Rows are points. Each copy is the shape, with its points in the same order, turned, moved and blurred by noise. Some copies are also mirrored. Which?

Shape:
[[-0.05 -0.57]
 [-0.55  0.49]
 [-0.40  0.17]
 [ 0.02  0.25]
 [ 0.04 -0.20]
 [ 0.02  0.03]]
Copy 1, 6 rows:
[[-0.63 -0.28]
 [ 0.19  0.58]
 [-0.09  0.33]
 [ 0.19 -0.01]
 [-0.18 -0.23]
 [-0.10 -0.16]]
Copy 1 is: only turned
Copy 2 (6 x 2):
[[-0.71 -0.19]
 [ 0.13  0.63]
 [-0.11  0.37]
 [ 0.04  0.01]
 [-0.40 -0.13]
 [-0.15 -0.14]]
Copy 2 is: only turned
Copy 3:
[[ 0.32 -0.50]
 [-0.77 -0.01]
 [-0.48 -0.13]
 [-0.20  0.20]
 [ 0.13 -0.16]
 [ 0.00  0.04]]
Copy 3 is: only turned

Shape, 9 rows:
[[ 0.57 -0.33  0.17]
 [ 0.41 -0.11 -0.07]
 [-0.08  0.74  0.22]
 [-0.24  0.45 -0.22]
 [ 0.25 -0.28  0.23]
 [ 0.62 -0.30  0.30]
 [ 0.01  0.03  0.22]
 [-0.06 -0.34  0.02]
 [-0.18 -0.10  0.10]]
Copy 1:
[[-0.17 -0.42  0.46]
 [-0.04 -0.32  0.12]
 [ 0.62  0.44  0.05]
 [ 0.28  0.33 -0.36]
 [-0.23 -0.11  0.39]
 [-0.12 -0.40  0.61]
 [-0.01  0.18  0.23]
 [-0.39  0.05  0.10]
 [-0.20  0.27  0.05]]
Copy 1 is: only turned
Copy 2, 9 rows:
[[ 0.27  0.27  0.62]
 [ 0.03  0.17  0.46]
 [-0.57  0.67 -0.31]
 [-0.53  0.03 -0.25]
 [ 0.29  0.25  0.29]
 [ 0.28  0.49  0.61]
 [ 0.04  0.31 -0.04]
 [ 0.26 -0.05  0.04]
 [ 0.13  0.10 -0.09]]
Copy 2 is: mirrored
Copy 3:
[[ 0.23  0.58  0.14]
 [ 0.17  0.45 -0.14]
 [-0.67  0.10 -0.50]
 [-0.21 -0.12 -0.68]
 [ 0.12  0.29  0.16]
 [ 0.15  0.60  0.25]
 [-0.05  0.10 -0.05]
 [ 0.29 -0.05 -0.01]
 [ 0.02 -0.13 -0.05]]
Copy 3 is: only turned
Copy 4:
[[ 0.38 -0.59 -0.49]
 [ 0.27 -0.26 -0.40]
 [-0.60  0.10 -0.15]
 [-0.18  0.30 -0.02]
 [ 0.21 -0.51 -0.20]
 [ 0.30 -0.69 -0.50]
 [-0.13 -0.32 -0.09]
 [ 0.26 -0.34  0.08]
 [ 0.04 -0.24  0.14]]
Copy 4 is: mirrored

Shape (11 x 6):
[[-0.38 -0.38  0.20 -0.09 -0.36  0.19]
 [ 0.12  0.13  0.56  0.06  0.21 -0.44]
 [ 0.30 -0.08  0.08  0.30  0.23 -0.34]
 [ 0.01 -0.44  0.32 -0.16 -0.10  0.52]
 [-0.01  0.19 -0.25  0.05  0.14 -0.20]
 [ 0.26  0.28 -0.64  0.30  0.16 -0.02]
 [-0.19  0.07 -0.44  0.12  0.11  0.12]
 [ 0.31  0.05 -0.69  0.24 -0.18  0.16]
 [-0.38 -0.32  0.41 -0.04  0.05  0.61]
 [-0.02 -0.27 -0.43  0.20  0.26 -0.11]
 [-0.38 -0.46  0.26 -0.69  0.04  0.44]]
Copy 1, 11 rows:
[[-0.18 -0.24  0.13  0.11  0.71 -0.01]
 [ 0.22  0.18  0.58  0.49 -0.09 -0.13]
 [ 0.11  0.01  0.15  0.37 -0.30  0.22]
 [-0.07 -0.54  0.45  0.01  0.54  0.24]
 [-0.14  0.23  0.11 -0.12 -0.17  0.07]
 [-0.02  0.21 -0.14 -0.34 -0.43  0.41]
 [-0.32  0.18  0.01 -0.29  0.03  0.30]
 [ 0.02 -0.11 -0.40 -0.47 -0.20  0.38]
 [-0.24 -0.22  0.57  0.05  0.76  0.38]
 [-0.42  0.00 -0.07  0.07 -0.21  0.34]
 [-0.56 -0.50  0.72 -0.16  0.62 -0.11]]
Copy 1 is: mirrored
Copy 2, 11 rows:
[[-0.31 -0.33 -0.27  0.27  0.43  0.11]
 [-0.54  0.32 -0.01 -0.16 -0.41 -0.09]
 [-0.18  0.06 -0.15 -0.12 -0.58  0.28]
 [-0.35 -0.39  0.13 -0.05  0.42  0.37]
 [ 0.17  0.15 -0.35 -0.20 -0.22  0.04]
 [ 0.56  0.24 -0.36 -0.19 -0.33  0.40]
 [ 0.31  0.04 -0.51 -0.19  0.07  0.28]
 [ 0.71 -0.03 -0.23  0.10 -0.17  0.50]
 [-0.47 -0.22 -0.15 -0.16  0.64  0.38]
 [ 0.15 -0.25 -0.57 -0.23 -0.27  0.37]
 [-0.32 -0.56 -0.03 -0.34  0.70 -0.10]]
Copy 2 is: mirrored
